Each row is a point. Each copy is the shape, with its points in the same order, stretched, turned, moved and blurred by noise. Some copies are also mirrored. Which?

Shape, 8 rows:
[[ 1.1  5.4 -2.0]
 [-2.1 -1.7  1.3]
 [-3.2 -1.1  3.0]
 [ 1.9  4.9 -1.5]
 [ 1.0 -1.7  1.9]
 [-4.8  1.6  2.3]
 [ 1.5 -2.5 -1.7]
 [ 2.6 -0.1  2.1]]
Copy 1:
[[ 2.6  6.0 -3.1]
 [-1.1 -1.0  0.2]
 [-1.7  0.0  2.2]
 [ 3.8  5.3 -2.8]
 [ 1.5 -1.3  0.0]
 [-2.2  2.2  2.4]
 [-0.3 -1.7 -3.3]
 [ 2.9  0.1 -0.4]]
Copy 1 is: only turned
Copy 2:
[[ 3.0  5.7  1.6]
 [-2.2 -0.8  0.2]
 [-4.1  0.0  1.6]
 [ 3.6  4.9  2.0]
 [ 0.8 -1.2  2.1]
 [-5.3  3.0  1.3]
 [ 2.7 -2.0 -0.7]
 [ 2.4 -0.3  3.4]]
Copy 2 is: only turned

Shape (8 x 4):
[[ 1.3  0.0 -2.0 -1.9]
 [-2.4 -0.7 -0.1  2.3]
 [ 2.1 -0.8  0.6  3.6]
 [ 6.7 -2.8  5.1 -4.4]
 [-1.4  0.8 -1.8 -2.1]
 [-0.2  2.4  0.5 -0.9]
 [-2.5  1.9 -2.2  1.9]
 [-1.3 -1.5  0.1  3.0]]
Copy 1, 8 rows:
[[ 1.9 -0.3 -2.2 -0.4]
 [-2.6  0.9  1.8  0.9]
 [ 0.4  1.5  2.7  3.5]
 [ 7.0 -5.4  3.1  1.5]
 [ 0.2 -0.1 -1.7 -2.1]
 [ 1.4  1.0  1.0 -2.3]
 [-2.0  3.0 -0.2 -0.8]
 [-2.2  0.8  2.2  2.3]]
Copy 1 is: only turned
Copy 2, 8 rows:
[[ 0.0  2.0 -2.0 -1.9]
 [ 0.3 -3.7  1.5  0.3]
 [ 2.4 -0.8  0.2  3.8]
 [-1.4 10.0  2.8  3.9]
 [-0.3  0.4 -0.6 -3.6]
 [ 2.7  1.5  1.6 -2.9]
 [ 2.6 -3.3 -0.9 -2.5]
 [-0.1 -3.1  0.7  1.8]]
Copy 2 is: mirrored
Copy 3, 8 rows:
[[ 1.6 -2.4 -1.9 -1.4]
 [-2.5 -2.8  0.3  2.0]
 [ 1.3 -1.0  1.8  4.4]
 [ 4.5  3.7  7.0 -3.9]
 [-1.0 -2.6 -2.1 -2.3]
 [-0.9  0.6 -1.3 -0.9]
 [-2.0 -3.0 -3.3  1.4]
 [-1.7 -3.3  1.6  3.0]]
Copy 3 is: only turned
Copy 4:
[[ 1.8  1.8 -2.6 -1.4]
 [-3.8  0.6  0.6  0.7]
 [ 0.1 -0.6  0.2  4.6]
 [ 9.6 -5.3  1.6 -0.7]
 [-0.7  2.8 -1.3 -2.9]
 [ 1.1  3.0  1.6 -0.9]
 [-3.7  4.1 -0.3  0.9]
 [-3.5 -0.7  0.1  1.9]]
Copy 4 is: only turned

Shape (9 x 6):
[[ 1.5 -1.3 -3.7 -5.2 -0.3  1.0]
 [-6.2 -0.9  4.4 -0.3  0.5  2.6]
 [ 3.1 -1.9 -1.1 -4.0 -1.8 -0.9]
 [ 2.1  1.2 -2.6  4.3 -0.1 -1.8]
 [ 1.3  0.2  0.2  4.2  0.7 -3.6]
 [-1.9 -0.3  4.1  1.2  1.3  2.4]
 [ 2.4  2.5 -1.1  0.7  2.0 -3.2]
 [ 1.7 -3.9 -2.3 -4.2  2.0  0.7]
 [-1.7 -0.6  3.6 -0.8  0.9  4.2]]
Copy 1:
[[ 3.3  2.9  0.0 -0.5  0.1  4.0]
 [-6.6 -1.5  3.1  2.2  3.0  0.9]
 [ 3.8  2.6  1.4  0.4 -1.6  1.2]
 [-0.1 -1.9 -3.0 -4.1 -0.3 -3.8]
 [ 0.0 -2.0 -0.6 -2.7  1.6 -5.2]
 [-3.9 -3.8  3.1  0.2  1.7  0.5]
 [ 1.1  0.0  1.0 -5.8  1.7 -1.7]
 [ 4.7  0.0  0.3  1.0  2.3  3.7]
 [-3.9 -2.9  3.6  0.1  0.7  2.4]]
Copy 1 is: mirrored
Copy 2 (9 x 6):
[[-1.9 -1.4 -1.9 -4.5  0.5  0.4]
 [-0.7 -0.6  4.1  3.9  4.9  0.4]
 [ 1.4 -2.6 -0.8 -3.0 -1.5  0.4]
 [ 1.4  1.3 -3.6  4.9 -3.0 -1.0]
 [ 2.1 -0.6 -1.4  6.1 -3.6 -2.5]
 [-0.8 -1.1  2.7  5.0  1.1  1.9]
 [-0.5  0.4 -0.2  3.0 -4.8 -2.4]
 [-2.9 -4.7 -1.9 -2.5  0.4  0.1]
 [-1.9 -1.0  2.6  2.9  2.2  3.2]]
Copy 2 is: mirrored

Shape (11 x 8):
[[-4.5 -1.6 -1.0  1.2  0.7  2.8  2.4  3.7]
 [-4.0  6.6  3.1  6.5 -1.2  0.5 -4.0 -0.9]
 [-0.4 -1.3 -4.4 -3.8  1.2  3.0  3.4  5.4]
 [ 1.0  0.3  1.1 -0.5  1.4 -5.0 -0.6 -1.2]
 [ 0.1 -2.3 -0.9 -1.8 -0.7 -2.0 -2.3  3.7]
 [-0.5 -1.5  0.8  2.5  0.7  0.0 -2.9 -0.2]
 [-0.6 -0.3 -2.4 -2.3  2.4  1.2 -2.4  0.6]
 [ 2.7  1.6 -0.1 -0.3 -1.5 -1.0 -1.8  0.5]
 [ 5.1 -0.7  0.0  1.0  0.7  0.3 -0.6  2.9]
 [-1.3 -2.7 -0.8 -3.5 -1.9  2.8  3.5  1.8]
 [-0.5  4.0 -5.0  5.1 -3.9  2.7  1.5  0.3]]
Copy 1, 11 rows:
[[-2.0  0.6  2.4  1.3  1.7  4.5  0.4  2.2]
 [-3.6  9.8  2.7  3.4 -1.4  0.8 -3.9 -3.7]
 [ 1.2 -0.8 -0.7 -4.3  2.4  5.2  2.0  4.5]
 [-0.6  2.0  0.2 -0.2  1.5 -5.0  0.5 -1.8]
 [-1.6 -0.4  0.7 -2.8  0.7 -1.3 -2.8  1.3]
 [-0.3  1.7  1.7  2.2  1.4 -1.6 -4.0 -0.3]
 [ 1.2  1.7 -0.1 -2.4  3.8  1.0 -2.3  0.0]
 [ 0.8  3.3 -1.0 -1.9 -1.3 -2.0 -2.0 -0.4]
 [ 3.1  2.2  0.2 -1.7 -0.8 -2.2 -1.9  3.4]
 [ 1.0 -2.7  0.8 -1.2 -0.3  4.3  0.8  0.5]
 [-1.2  4.8 -4.6  3.1 -2.2  3.5 -1.5  0.4]]
Copy 1 is: only turned
Copy 2, 11 rows:
[[-2.2  4.8 -4.2  2.0 -0.4  1.3  1.0  1.6]
 [-6.4 -4.0  1.5  3.3  5.1  2.7 -5.7  3.7]
 [ 3.7  6.2 -5.3 -1.1 -1.6  0.3 -0.5  0.8]
 [-1.0 -4.8 -1.5 -0.4  0.6 -4.1 -0.8 -0.4]
 [-0.2  0.0 -3.0  1.7 -3.4 -3.3 -2.2  1.1]
 [-2.8 -1.5 -0.1  3.9  0.6 -1.6 -1.5 -0.7]
 [-0.4  1.7 -2.6  0.9 -1.2 -1.2 -4.9 -2.3]
 [ 1.4 -3.2  0.5  0.2  0.0 -0.9 -2.9  0.9]
 [ 3.9 -0.5  1.0  3.0  1.0 -2.4 -1.1  1.1]
 [ 1.1  4.5 -1.4 -2.3 -3.0  2.0  2.3  0.0]
 [ 1.5 -2.0 -2.3  2.0  2.3  7.2 -1.8  1.2]]
Copy 2 is: mirrored
Copy 3 (11 x 8):
[[-4.8  0.8  2.4  1.8  0.2  1.4  2.2  2.7]
 [ 3.8 -1.2  2.6 10.9  1.0  0.7 -4.9 -0.8]
 [-5.1  4.5  0.8 -5.0 -1.7  1.5  2.0  4.6]
 [ 1.2 -2.1  1.4 -2.2  1.5 -2.0 -3.0 -3.3]
 [-0.4 -3.0  1.7 -3.3 -2.0 -0.7 -2.0  2.1]
 [ 1.6 -3.9  0.6  1.9  1.1  0.9 -1.0  0.7]
 [-1.4  0.0 -0.5 -2.0  1.5  3.0 -2.6  2.1]
 [ 3.2 -0.2  0.4 -0.9 -2.1  0.0 -2.2 -0.3]
 [ 4.1 -0.2  0.9 -2.5 -0.8 -1.3  1.2  2.9]
 [-4.3  2.1  1.9 -3.1 -3.3  3.5  2.7 -0.5]
 [ 0.3  3.8 -4.7  5.3 -3.7 -0.2  0.5  1.1]]
Copy 3 is: only turned

Shape (11 x 8):
[[-2.4 -1.3  3.0  3.2 -2.4 -3.4  1.9  4.0]
 [ 1.7  0.7  0.4 -1.5 -1.8 -1.3 -1.1  1.2]
 [-0.2  5.2  6.7  0.6  2.1 -0.4 -3.7  1.5]
 [ 0.9 -4.4 -2.4  1.2 -1.9  0.7 -1.4  0.9]
 [ 0.7 -1.5 -2.1  0.5 -0.7 -2.9 -1.5  5.2]
 [ 2.1  0.4  0.6 -1.3 -1.2  3.7 -0.5 -1.9]
 [ 5.6  0.7 -3.6 -0.1  2.2 -4.1 -0.4  0.7]
 [ 1.9 -2.8  1.5  0.8  3.2  1.3 -2.8 -0.2]
 [ 0.7  1.5 -0.2  1.5 -0.6 -2.2 -2.1 -2.1]
 [ 1.0 -2.7 -4.6 -1.6  3.1 -2.9 -0.3  0.9]
 [-0.7  6.0 -2.7  4.1 -3.8  2.1  1.5  0.8]]
Copy 1 (11 x 8):
[[ 1.4 -0.2 -0.5  1.5 -2.6 -6.8  2.3  3.5]
 [ 1.4 -0.3  2.0 -2.9 -1.3  0.6 -1.4 -0.3]
 [-1.6  4.9  6.0  2.8 -2.0 -3.7 -6.5 -0.9]
 [ 1.0 -5.2 -3.3 -1.2  0.4  1.4 -0.8  1.7]
 [ 1.8 -0.6 -2.4 -3.8 -1.9 -2.7 -2.3  3.0]
 [-0.2 -0.5  2.2  0.3  0.8  4.7 -0.1 -2.8]
 [ 6.2  1.1 -1.6 -5.0  0.2  0.1 -4.0 -2.6]
 [-0.6 -1.3 -0.6  1.1  3.2  0.1 -5.1 -1.0]
 [ 2.3 -1.0  1.4  0.6 -2.4 -1.1 -2.5 -2.8]
 [ 1.5 -2.1 -4.2 -5.1  2.3 -1.5 -3.9 -2.8]
 [ 1.7  4.4  0.2  3.2 -6.5  3.1  2.5 -1.8]]
Copy 1 is: only turned
Copy 2 (11 x 8):
[[-3.7 -3.2  2.2  0.5  2.3 -0.8  3.5  3.5]
 [ 0.4 -1.1  1.3 -2.0 -1.8  0.4  1.2 -0.1]
 [-2.3  3.0  4.2 -4.9  1.3  3.9  0.2  3.3]
 [ 0.1 -2.7 -1.6  2.0 -0.7 -0.2 -1.4  0.8]
 [-0.6 -3.2 -1.8 -2.3  1.0 -2.1  0.7  0.9]
 [ 2.1  1.2  1.9  0.3 -2.5  3.5 -0.6 -0.1]
 [ 3.1 -0.4  1.2 -2.8  0.8 -3.3  0.5 -3.1]
 [ 2.3 -0.5  0.9 -0.4  2.5  3.8 -2.7 -0.8]
 [-1.6  1.5  3.0  0.1 -0.7 -1.2 -1.1 -0.1]
 [ 0.3 -1.3 -2.4 -0.4  2.5 -0.5  0.4 -4.1]
 [-1.6  4.0 -0.9  0.5 -3.7 -3.7  1.3  4.0]]
Copy 2 is: only turned
Copy 3:
[[ 1.2  4.8  6.1  3.5 -1.0  0.4 -1.4  5.3]
 [ 2.0 -0.8  1.0 -3.1 -1.0 -0.4  0.9  2.9]
 [ 1.4  4.9  3.2 -4.5  0.8  6.4  0.2 -0.2]
 [ 1.6 -3.8  1.6  0.6 -1.2 -2.8 -5.0  2.3]
 [ 2.5 -0.8  2.0 -0.6  1.3 -0.5 -3.7  7.8]
 [-0.1 -3.6 -1.3 -1.9 -1.7  0.3  1.7 -2.0]
 [ 5.7 -1.7 -2.7 -1.4  5.9 -3.0  1.3  6.2]
 [ 1.0 -2.6  2.9 -1.3  3.5 -0.3 -1.9 -1.9]
 [ 4.0  2.7 -1.5 -1.0 -0.3 -0.9 -1.0  1.6]
 [ 1.0 -1.8 -1.4 -1.8  4.7 -4.9 -2.1  5.1]
 [ 0.7  2.1 -5.6  3.7 -1.7  4.9  0.6  4.1]]
Copy 3 is: only turned

Shape, 14 rows:
[[-1.2  2.3  1.3 -0.6  0.9 -1.3 -1.3 10.6 -1.5]
 [-1.6  2.2 -1.2 -1.0  2.9  0.7 -0.2  2.0 -4.0]
 [ 0.9  1.5 -0.8 -1.4 -0.4  2.5  0.3  5.6 -3.5]
 [ 1.7  0.5  0.6  0.4 -1.8 -2.0  0.5  0.4 -0.9]
 [-2.7 -1.6  0.9  2.6 -1.8  2.2 -0.4 -3.7 -1.6]
 [-0.2  2.4  2.2 -0.3 -1.5  3.0 -1.3 -3.3 -3.1]
 [-2.1 -8.3  0.5 -1.5 -1.4  3.3 -0.6 -1.7 -0.3]
 [ 3.6 -1.9 -1.4 -0.3  0.4 -0.8 -4.4 -0.5  2.7]
 [-2.9  2.4 -0.3 -1.0  3.8  0.8 -0.6  5.5  0.2]
 [-2.5  2.2 -1.7 -1.5 -1.8  1.5  0.6 -2.9 -3.6]
 [ 3.2  2.7  1.9 -0.8  3.6 -1.4  0.8 -0.4  2.3]
 [ 3.1 -2.7  0.8  6.9  1.9 -0.9  1.3 -3.2  1.5]
 [-2.0  1.2 -0.4 -1.4  0.6 -0.1  0.5 -2.6 -1.2]
 [-1.2 -0.1  1.2 -1.8  1.6 -0.4 -1.6 -3.0 -4.1]]
Copy 1, 14 rows:
[[-5.2 -0.7  6.2 -3.6  3.6 -3.9 -7.5  5.2 -0.6]
 [-3.4 -3.4  4.6 -5.6  0.9  0.3  3.0  1.7  0.4]
 [-2.7 -2.1  4.9 -2.4  0.7  1.3 -4.3  4.7  0.3]
 [-0.2 -0.5 -1.9  1.2 -0.5 -2.1  0.5  2.6 -1.0]
 [-0.5  1.6  0.1  1.7  0.8  2.0  5.3 -4.1  2.0]
 [ 1.5  0.2  3.2  0.1 -2.9  0.8  3.9 -0.6  3.3]
 [-2.2  5.5 -1.2 -0.1 -1.0  3.8  1.4 -5.2 -6.3]
 [ 7.4  2.0 -2.4 -0.7  1.0 -2.3 -0.2 -0.3 -3.6]
 [-2.2 -1.5  4.5 -8.0  3.2 -0.2 -2.4  0.9  0.9]
 [-1.7  0.5  1.0 -2.3 -1.6  3.0  5.3  2.6  2.6]
 [ 2.9 -3.8 -1.1 -3.3 -0.6 -2.1 -0.9 -0.2  0.4]
 [ 4.0 -4.3 -4.1  4.7  4.5 -0.6  4.0 -5.7 -0.9]
 [-1.0  0.5 -0.4 -3.3 -1.6  0.4  4.7 -0.2  0.3]
 [-1.4  0.1  2.2 -2.5 -3.4 -2.0  6.7 -1.1 -1.9]]
Copy 1 is: only turned
Copy 2:
[[ 0.8 -1.9  5.0 -9.7  0.3 -3.9 -4.7  0.8  4.9]
 [ 2.5  0.5 -0.8 -3.8  0.4  1.0 -1.1  1.5 -0.4]
 [ 0.8 -0.3 -1.5 -5.1 -0.5 -2.2 -3.6  2.8  2.5]
 [-0.8 -0.5 -0.9  0.5  1.7 -1.1 -0.3  1.0  0.9]
 [ 1.0 -1.9 -0.7  2.9 -2.9  1.8  1.1 -3.2 -4.4]
 [ 0.2  2.1 -2.4  1.0 -2.4  1.2  2.2 -1.5 -3.8]
 [ 2.5 -1.5  0.5  4.2 -4.0  2.9 -1.5 -1.1  2.2]
 [ 0.0  1.7  4.0  2.6  2.4 -0.1 -4.8 -1.5  0.0]
 [ 0.3 -0.7  4.0 -6.4 -0.3  1.9 -3.1  1.2  0.9]
 [ 0.6  0.9 -5.0 -0.1 -0.6  2.5  2.2 -1.4 -1.7]
 [-3.4  2.2  3.1  0.2  3.3  2.4 -0.3  4.2 -0.9]
 [-0.7 -4.3  3.4  4.8  2.1  0.0 -1.2  1.8 -4.3]
 [ 0.3  0.9 -1.5  0.8  0.5  3.5  1.7 -0.3 -1.0]
 [ 3.1  2.2 -1.0  1.5  0.3  2.1  2.1  0.8 -1.8]]
Copy 2 is: only turned
Copy 3, 14 rows:
[[ 3.3 -2.5  2.7  0.3  4.5 -5.3 -2.4  1.6  6.8]
 [ 1.7  1.0 -1.8  0.8  4.2 -3.0 -3.1  0.6  0.0]
 [ 0.7 -0.3 -1.6 -0.9  2.2 -3.3 -4.3  0.1  4.3]
 [ 1.2  0.2 -0.4  0.6  0.1  1.4  0.4  2.4  2.6]
 [ 0.6 -1.7 -1.5  1.5 -1.5  2.1 -1.4  0.1 -4.5]
 [-1.8  1.2 -0.3  1.3  1.2  1.4 -5.2  0.2 -1.9]
 [ 0.6 -5.9 -5.3 -0.2 -1.4  1.7  2.3 -6.1 -1.5]
 [-1.1 -0.1 -1.1  2.9 -2.5  0.1  4.9 -1.2  2.4]
 [ 0.6 -0.4  1.3 -0.2  5.2 -5.0 -1.1  1.2  1.7]
 [ 0.7  0.8 -3.4  1.5  2.7  2.1 -2.6  3.4 -2.4]
 [-1.7  4.5  3.0 -0.8  0.2 -0.2  1.6 -0.4  2.3]
 [ 3.3  1.4  1.2  0.1 -6.3  0.1  2.4 -1.8 -1.6]
 [-0.2  0.7 -2.4  0.2  3.2  1.2 -0.6  2.0 -1.5]
 [-0.2  2.6 -0.8  1.5  2.9  0.8 -2.1 -1.5 -1.6]]
Copy 3 is: mirrored
